Each row of a before or after table is a point. One or more steps were done to the points. Then noise was added and the rows were shuffled. The steps act on how far a point lies along the listed directions, d1 being the first. Name the steps. A step turns or swaps two directions, mirrors them in a line or flattens them onto one, adds a multiple of one to another, or multiplies one. Angles are multiples of 10 degrees, from the lower direction toward the higher: turns from -170 to 170, lines from 10 to 170 but not 90. Use the fewest steps. Two steps may share a direction if one is a turn and the other turns, adds or multiplies; they go together, in the order done. Otherwise the lowest direction goes first.

Directions:
(1): [-10 -46 -33]
(2): [-30 -24  43]
Before (10 x 3):
[[ 53  40 -69]
 [-32 -24  40]
 [ -5 -17   4]
 [-39 -25  74]
 [ -6   0  19]
 [ -6  14  30]
 [ -8  19  10]
 [ 35  52 -35]
 [ 46  49 -13]
 [-12 -21  18]]
After:
[[ 14  20   3]
 [ 15 -46 -80]
 [ -2  21 -10]
 [ -7  -4  16]
 [ -6   5  30]
 [  1  51  69]
 [ 19 -11 -67]
 [ -6  21  51]
 [ -1  15  16]
 [ 43  -2 -61]]
Steps: turn d1 and d2 by 60 degrees

Directions:
(1): [-16 -21  -3 -17 -80  18   1 -34]
(2): [ 21  27   4 -15  28  20 -14 -77]
(3): [ 44 -58  -2   1  16  47  31   3]
(4): [-10 -20  15  36   2  33 -75   8]
Before:
[[ 28 -41 -12  -4 -27  18  20 -26]
 [ 14 -57 -34  20 -22  42  29   5]
 [-14  21 -18  -1 -12 -60  19  48]
 [ 49 -38   7 -35  51  27  92 -36]
 [-24  13   5 -13 -44  12 -70 -37]
 [ 47 -32 -21  -4  11  40  17  -7]
 [-40  13 -21 -11 -44 -46  52  20]
 [ 23 -28  -5  -6   9   7  26   3]
 [  7  43   6 -15 -29 -38  32  11]
 [-37  -1  -6   7 -78 -21 -43  64]]
After (10 x 8):
[[ -22   18   -8  -32 -101  -14  -25  -23]
 [  44  -43  -12   20   17   49  -18    3]
 [  42  -58   15    4   65   37   45   13]
 [ -32   29  -29  -38  -55  -37   56  -34]
 [  13   48    0  -22  -34  -38   54    1]
 [  15  -54  -32   30   -4   66   -8  -25]
 [ -22   16  -22  -24  -63  -56   44   13]
 [  -6   39   -5  -22   19   -1  -47  -46]
 [  36  -38   -5    4    6   31  -21  -40]
 [  14  -31    2   14    6   17   10    5]]
Steps: turn d1 and d2 by 60 degrees; add 0.7 times d3 to d4

Directions:
(1): [  1 -34 -18  22 -30  25  47 -54  -2  62  15 -40  24 -23]
(2): [ 50  31  35  11 -27  19  10 -18  33 -33  30 -52 -25  52]
(3): [ 51 -39  69 -28  15   4   1   7 -57  -5  24  -2   3 -39]
(4): [-41   4  21 -47  16 -23  -8 -16  40 -18 -23 -69  -9 -52]
(5): [ 17 -10 -52 -25  35   7 -12  -8  10 -44  56 -11  70   3]
(6): [-49  -8  30  36 -66 -17  13  42  -4 -37  30  -5  40 -15]
Before (10 x 14):
[[ 28 -16  17  -6  24 -11  -2  -3   0  19  -1 -21  -4  -5]
 [-42 -56 -30 -39   1  11  32 -43 -29  60  -5 -51  66 -99]
 [  5  41  14  12  29  14 -17   7 -27  31 -44  39 -50  59]
 [-39 -12   9  64 -67  13  67  18   7  57   1   2 -22   7]
 [  2  37 -29 -44  36 -24 -26 -11  53 -11 -28   5 -68  18]
 [ 16  39 -17  42 -20   7 -13  42  15  12  -9  62  -6  45]
 [-13  33  33  82 -93  32  45 -10 -21  58 -10  26 -56  59]
 [ 38  13 -20  -7 -12  26  -8 -23  34  -2  -3  -5 -12  30]
 [ 17  68 -44   5  29   9 -23 -18  39   5 -34  37 -49  59]
 [-51 -38  23 -10 -16 -19  39  -6   5   0   3 -25  31 -66]]
After:
[[-57   0 -55 -15   2 -26   8 -25  36  56 -45  13 -45 -31]
 [ 64   3 -55   7  15  55  20 -50 -19   2  83   4  51  58]
 [ 20  -1 -33 -21  15  15 -20 -14  13  16 -28  29 -13   5]
 [ 29  -2 -44   7   5  25  31   7  28 -33  82 -19  47  41]
 [-27   5  20 -15 -13 -17  16  10  47 -68  25 -43  25 -12]
 [ 40   7  -8  42 -28  26  12   9  -4  49   7  37   6  19]
 [-27  15 -61  18  13   8   7 -26   2  68 -48  51 -17  -2]
 [-56  13  -6 -45   0 -27 -32  52   7 -92  22 -29  72 -37]
 [-13 -19 -19  21  17  25  16 -18 -52  65  -7  23  25   5]
 [ 12 -20   5  -7  31 -20  -9   8  -5  16   0  -7   7 -13]]
Steps: turn d1 and d5 by 120 degrees; multiply d1 by 0.7; turn d2 and d6 by -70 degrees; add -0.5 times d4 to d3
